Rows are points. Each copy is the shape, with its points in the same order, turned, moved and blurred by noise. Is it also mirrored, or only turned?

Shape (8 x 3):
[[  9.0 -23.1 -24.9]
 [-19.1   2.4 -14.4]
 [  2.3   1.3  10.2]
 [-36.1   3.4  11.6]
 [ 21.7 -48.2 -42.3]
 [ -1.0  11.5  16.4]
 [-13.0  14.1  -9.6]
 [ 10.5 -18.6 -19.9]]
Copy 1 (8 x 3):
[[-16.9  17.2  28.3]
 [-21.7  -8.7  -0.5]
 [  3.1   4.6 -10.1]
 [ -3.2 -34.1 -11.5]
 [-19.4  31.2  57.6]
 [  3.7   3.8 -20.8]
 [-22.0  -5.3 -13.1]
 [-13.0  16.7  22.2]]
Copy 1 is: mirrored
Copy 2 (8 x 3):
[[-31.0 -21.7 -14.9]
 [ -7.8  11.5 -16.7]
 [ -1.3  -5.6  14.4]
 [ -0.5  32.0   0.2]
 [-59.9 -36.6 -21.4]
 [ 10.0   1.8  10.5]
 [  5.6   7.4 -16.6]
 [-27.2 -23.4  -9.2]]
Copy 2 is: only turned
Copy 3 (8 x 3):
[[-28.1  25.2  -6.9]
 [-15.6  -7.6   4.2]
 [  6.4  14.7  14.7]
 [ -7.1 -17.2  32.8]
 [-49.9  46.5 -21.3]
 [ 15.8   6.1  16.9]
 [ -2.2 -10.0   2.5]
 [-22.0  25.7  -4.3]]
Copy 3 is: mirrored
Copy 4 (8 x 3):
[[-33.0 -12.7  -6.8]
 [-10.1   8.6  16.9]
 [  9.2  -7.8  -1.9]
 [ 13.2   0.2  35.6]
 [-60.6 -26.5 -15.2]
 [ 20.8   0.2   1.3]
 [  0.1  16.4  10.5]
 [-28.1 -10.7  -8.1]]
Copy 4 is: only turned

Shape (11 x 6):
[[  3.2   3.0  36.9 -14.8   0.7 -33.6]
 [ 15.0   7.3 -27.9  -2.8 -17.5 -38.6]
 [-20.7  39.1 -21.8  12.4  13.4  24.4]
 [ 15.5  22.3  28.3 -10.4 -12.1 -29.2]
 [  8.2 -48.6  32.9  11.3 -13.5   4.0]
 [-16.0  -3.1 -11.0   1.0 -34.5 -10.5]
 [-21.8   2.6   0.9  19.7  30.4 -44.1]
 [-14.9  -1.0  -6.5   5.9  44.1  -9.7]
 [-26.0  -7.1   6.5   7.2   5.3  11.9]
 [-13.5  10.1  -6.7 -11.8 -17.9  -3.0]
 [-21.2  13.0 -10.9  -9.7  10.8 -14.5]]
Copy 1 (11 x 6):
[[ 25.2   9.2 -35.6  11.0   9.0 -24.5]
 [  9.2 -23.3 -28.8   8.4 -12.1  31.0]
 [-15.1  36.0  25.6   9.9   3.1  32.7]
 [ 27.4   4.3 -27.7  32.4   0.9 -10.4]
 [-29.1 -22.5 -18.7   5.6  10.8 -50.2]
 [-14.8  -3.2 -13.4   2.0 -32.6   2.9]
 [ -4.7  24.9 -47.5 -13.7  27.5  16.4]
 [ -4.3  19.6  -7.8 -20.9  38.1  12.9]
 [-21.7  20.4   1.6  -8.8   3.7 -11.8]
 [  2.9   8.1   0.5   0.7 -20.2   3.6]
 [  8.5  19.9  -8.5 -11.8   1.1  13.7]]
Copy 1 is: only turned
Copy 2 (11 x 6):
[[  6.3 -10.2  29.9  15.0  -6.2  40.2]
 [ 39.6  20.9  13.5  38.8   1.3  -5.9]
 [ 24.6  46.9 -11.6 -21.8  47.6  12.1]
 [ 18.3  -2.1  17.0  31.1   5.2  46.8]
 [-29.2 -32.2  -4.2  12.5  -3.8   1.4]
 [ 16.6  16.4 -22.1  14.8  -9.4   5.4]
 [ -3.2  36.4  51.6   1.0  -2.4  11.8]
 [  3.1  23.4  37.5 -20.1  27.5   1.3]
 [ -6.7  14.0  -1.3 -21.1  12.3   9.8]
 [ 27.8  14.1  -9.9  -1.8   2.8  14.5]
 [ 26.3  29.2  16.0 -14.0   8.5  10.1]]
Copy 2 is: only turned

Shape (13 x 8):
[[ -9.7 -20.7  21.4  23.9 -14.5 -18.4   9.2 -33.1]
 [-42.1  24.7  20.0  12.3 -16.1  25.7  12.7   7.6]
 [ 15.9  37.5  12.6   5.8  -1.1 -20.2  46.1  18.9]
 [ 20.7  -5.8 -23.9  -6.6  26.1 -36.0  -9.8  10.2]
 [ 22.3   2.8  -0.6  -5.7 -19.2 -32.2  49.4  18.5]
 [-37.7  19.9 -19.3 -28.4 -31.4   2.4  -8.5   4.5]
 [ 13.4 -16.1   7.3 -31.7  24.8 -16.5   2.6  -4.1]
 [ 16.5  19.2  20.1  18.3   3.3  18.2   2.6   2.7]
 [ 15.0  -0.6 -34.3 -14.0  18.2  26.9  25.6  12.2]
 [ 14.8  -6.3 -14.7 -34.7   2.0 -17.2  -8.1  24.9]
 [-26.6   1.6 -15.0 -10.5 -29.2 -25.2  -3.0   4.6]
 [-40.1  -0.9  26.9   5.6  -3.0   3.7   2.1 -33.8]
 [  7.8   7.9  -5.9 -10.0 -25.0  -8.7  43.4 -34.3]]
Copy 1 (13 x 8):
[[ 22.6 -31.3  24.7   8.1  13.7   4.1 -20.6  -6.0]
 [  8.1  17.2   8.9 -17.0 -44.6  -2.0 -25.9  12.3]
 [ 18.5  15.0  -3.2  42.4 -34.6 -11.7  22.7 -14.2]
 [ 13.0   9.3 -15.3  31.8  40.7 -14.9  23.4  20.8]
 [ 10.6  -9.1  -0.1  41.7 -20.4   5.8  41.8  -2.2]
 [-42.4   2.0  -7.0  -2.7 -21.5 -13.6  -7.8  37.2]
 [  9.0  -8.9 -21.9  -4.3  29.6 -24.8  25.6  -7.0]
 [ 19.9  25.4 -13.6  10.9  -8.1   9.4 -16.5 -21.1]
 [-10.7  39.1 -13.8 -11.9   8.3  15.1  42.6   4.0]
 [-13.9  -0.3 -42.1  14.8  21.5 -10.5  28.6  20.1]
 [-15.7 -15.1   0.3  16.5  -5.1 -10.6  -7.2  38.4]
 [  7.1 -16.6  18.8 -20.7  -5.7 -15.4 -34.1  -2.0]
 [-22.1 -15.4  32.0  20.9  -8.1   4.6  13.0 -20.6]]
Copy 1 is: only turned
Copy 2 (13 x 8):
[[ -1.2  21.7 -43.7  24.0   0.9 -24.2 -15.1  13.3]
 [-19.1 -19.7 -13.7  27.2 -31.0  23.6  -7.4 -27.4]
 [-20.0  13.3 -20.0  -4.5   8.1  15.8  51.5 -16.0]
 [  6.7  21.5  -5.6 -46.9 -15.2 -15.6  17.0  26.3]
 [-28.8  16.0   1.2  -1.1  14.7 -19.4  51.4   5.8]
 [  7.5 -41.2   9.4  -2.6 -16.9 -20.7  -9.2 -34.4]
 [  6.8  27.2   7.3 -26.2  11.5 -12.3  -5.9   4.7]
 [ 13.6   7.3  -8.2  12.7 -16.5  33.6  15.5   9.7]
 [-26.1 -18.3  14.7 -30.1  -0.5  22.4   4.2  25.8]
 [ 10.6   8.5  31.2 -20.8  -5.9 -17.8  13.1   8.6]
 [  1.2 -14.3  -9.2   0.2 -26.0 -41.6   4.0 -15.4]
 [ -1.8  -0.7 -35.8  21.4  -9.7  -0.3 -36.2 -21.3]
 [ -7.1 -20.3 -31.2   4.3  34.7 -12.2  12.1  -0.8]]
Copy 2 is: only turned

Shape (16 x 11):
[[ -0.4 -41.9 -12.9  28.6  -5.4  20.9  -6.8 -17.8  -8.3  -0.6 -23.4]
 [-27.3 -16.1   7.6  16.3  35.7 -18.8 -20.2   9.4  11.2   3.1  -4.1]
 [-20.7 -18.8  -4.4 -19.4 -46.9  -5.0   6.1 -27.5  -2.1   5.5  -1.4]
 [ 45.9  -9.9  24.5 -22.1 -21.7 -46.3  15.4  11.0 -27.1 -29.6 -36.5]
 [-19.6  28.5   3.6  35.7 -31.5   6.2 -13.4   7.1  -2.5   3.2   5.2]
 [-32.1 -35.3 -19.9 -33.7   8.2  19.8  -4.6 -20.4 -15.2   0.1  46.8]
 [ 21.5  12.9 -22.7 -17.9  -5.5 -24.0 -42.3 -17.1   4.8  -5.2  24.2]
 [  9.2   1.8 -36.9   0.4  27.6   2.5  -6.7  30.3  23.9   7.4   4.3]
 [ 14.3  -8.6  -2.6 -13.7   7.4   5.5  18.7 -14.7   6.5  17.2 -14.4]
 [ -3.1 -38.9   5.6  26.4 -25.4  32.5   5.9 -11.6  10.9 -14.2   4.1]
 [  1.8  -0.2   1.4   3.9 -28.5 -25.5  15.7  -3.0 -62.0  -8.5  31.3]
 [ -6.4  -3.7  -8.4  18.6  28.4   7.9   3.9  12.9  19.6   5.9  -5.8]
 [ 13.9 -16.6   8.0   1.6   0.9  -7.0  16.8  -2.9  -4.9  25.4  28.3]
 [-34.8  -1.1 -17.7  29.2  15.7  15.0  22.0 -13.9 -24.6 -32.8  38.5]
 [ 13.6   6.6  14.5  -7.0   7.1   3.5  12.1  21.2   6.7  -1.7 -30.3]
 [-18.6 -13.8   2.2  -6.5  44.8  15.4 -10.8   0.6 -17.4   0.1  -9.9]]
Copy 1 (16 x 11):
[[-22.2  -1.8  15.3  29.3  17.7  23.0 -17.2  -1.1 -18.8 -24.7  38.4]
 [ -2.5   6.4  15.8  -5.7  -9.0  31.8  -3.4  33.2  26.0 -11.7  21.4]
 [-29.9   0.2 -14.7  38.8  -4.6  26.4  15.1 -10.8 -21.5   3.5 -27.3]
 [ 50.7 -33.9  -1.1  58.3 -30.9 -19.4  20.4   2.3 -14.1  15.4  -5.0]
 [ -7.8  -9.8 -12.1  -0.8  26.2  10.0 -31.1  16.4   1.7 -17.7 -39.9]
 [-68.9 -12.9  -4.7  -4.9   8.5  24.9  44.9  -0.5   1.1  -1.1  14.1]
 [-30.5 -21.6  16.9  24.8   4.5   2.8  21.5 -16.2  45.0 -19.3 -29.4]
 [ -1.7  26.1  22.0 -16.4   4.6 -11.4   4.3  -9.9  23.9 -26.8  13.4]
 [ -6.7  15.6  17.9  12.7 -13.0  -0.4   1.2  -9.8  -9.7  16.1   8.0]
 [-19.6  13.1 -20.0  30.6  45.7  17.5  -2.5  11.5 -19.6   4.7  22.7]
 [-33.1 -56.0 -34.8  14.1 -30.4 -16.8   3.8  13.9 -13.6  -4.1 -11.0]
 [ -1.5  18.3   9.1 -11.9   4.8  15.8 -16.5   8.3   9.3  -3.1  19.5]
 [-38.7   4.0   0.9  14.3  -6.9 -19.7  -0.6  17.5   5.2  20.0   6.8]
 [-37.3 -29.6 -39.8 -21.2   5.7  25.9  -9.2  -1.8   5.9  -0.6  22.0]
 [ 32.1   6.2  13.8   1.3   2.8  -6.8  -8.2   2.9 -13.8  11.0  -5.7]
 [ -8.9 -17.6  34.0 -26.3   0.4  32.7   5.3  14.3  -0.7   0.4  24.0]]
Copy 1 is: only turned
Copy 2 (16 x 11):
[[  5.5 -27.9  11.9 -38.7   2.3  32.9 -14.5  18.7   7.4 -19.5  -0.3]
 [ -1.6 -43.4 -13.8  15.5  16.8   6.1   9.3  -4.3  43.5 -11.1   1.8]
 [ 23.7 -22.8  10.0 -41.9 -33.6 -10.4   6.2 -16.4  -1.5  19.9  17.1]
 [ 47.9   7.1 -26.0   7.6   9.5  21.5  13.8  35.5 -20.3  28.0  51.5]
 [  1.4  11.6  49.0  -3.8   4.3  -6.4  11.2  -4.8  18.3  -4.5  -3.2]
 [ 26.1 -49.0 -16.7 -29.8  -2.3 -21.1 -44.1 -45.4   4.4  -6.5  -8.9]
 [ -3.2  18.0 -29.0   9.5 -20.7  13.9 -15.6 -25.4  17.2  24.6 -11.9]
 [-17.0   0.7 -29.1  17.6   0.2 -16.5 -12.4   8.4  22.0 -37.2  -0.3]
 [ -8.5 -27.6 -16.5 -12.9 -10.3  -4.0 -11.0  28.7  -9.2   9.8   9.4]
 [ -1.6 -25.9  16.6 -37.0   9.5  21.3  -1.6  -8.5 -19.1 -14.9   5.9]
 [ 70.8  14.4   0.0 -19.7  23.8 -15.9  -3.7  -0.1  -3.0  16.8 -10.6]
 [-14.1 -26.1  -6.2   5.3  11.8   0.2   5.0  12.0  14.0 -25.2 -11.2]
 [  2.5 -21.4 -21.5 -22.1  34.5 -18.7 -15.3   2.2   0.8  21.3  -5.5]
 [ 35.4 -28.9   7.2  -7.6  18.6 -10.7   4.9 -22.9 -13.8 -34.4 -46.5]
 [  2.9 -15.5   0.6  19.9   8.6   3.2   3.3  32.3  -5.6  -9.8  29.4]
 [ 17.4 -52.9 -10.0  14.9   4.2  10.8 -24.2  14.9  21.0 -18.3  -5.6]]
Copy 2 is: mirrored
Copy 3 (16 x 11):
[[ 10.2 -19.9  -3.0  -7.6 -20.6  10.7  25.1  36.6  -0.7 -19.7 -31.1]
 [ -1.7 -36.6  31.9  21.1 -18.7   2.5   0.9   4.9 -12.2  19.2  -4.4]
 [ 19.0  29.9 -11.3 -16.9 -30.8  -5.5  -3.0  -3.8  14.4 -18.8  -2.8]
 [-13.1  30.6 -19.2  61.4 -27.1  39.3   4.3  37.9  17.2 -34.1  44.0]
 [ 12.7  27.1  12.2  -2.8   8.2 -20.9  31.7  24.0  -1.6  35.4   4.6]
 [ 17.9  -8.5  -6.3 -21.3  -7.4  34.0 -14.7 -45.2  17.0   6.5 -34.3]
 [  6.9  27.2   5.5  52.6 -21.2   3.7  24.2 -25.5  20.4   9.7 -31.7]
 [  0.5 -39.3 -16.2  39.5   6.7 -12.9  31.1 -18.9   3.3  13.0  -8.3]
 [ -6.1 -10.7 -18.4  21.2   0.7  -9.2  -8.8  10.8  12.7 -21.2 -11.7]
 [ 49.7 -10.4 -11.8 -12.0  -6.6  11.7  13.6  36.9   8.1  -7.3 -18.7]
 [ -1.5  53.9   9.9   0.4  16.5  53.3  15.7  -2.1  -6.0  -9.7  11.2]
 [  4.3 -36.6   2.8  20.5  11.4 -13.1  11.7   9.9   3.5   6.6  -4.5]
 [ 14.1   8.5  -5.4  23.6  18.1  10.3 -13.1  -1.9 -13.9 -10.8 -18.2]
 [ 16.0 -10.7  34.9 -23.6  40.0  29.4  23.0  -7.0  24.8   6.8 -10.1]
 [ -8.2 -14.8 -24.8  31.5  -1.4  -3.9   0.4  31.6  14.9   5.3  21.5]
 [-25.2 -35.9   5.3   5.6  -7.4  21.0  -7.3   6.5  12.4  13.9 -20.6]]
Copy 3 is: only turned
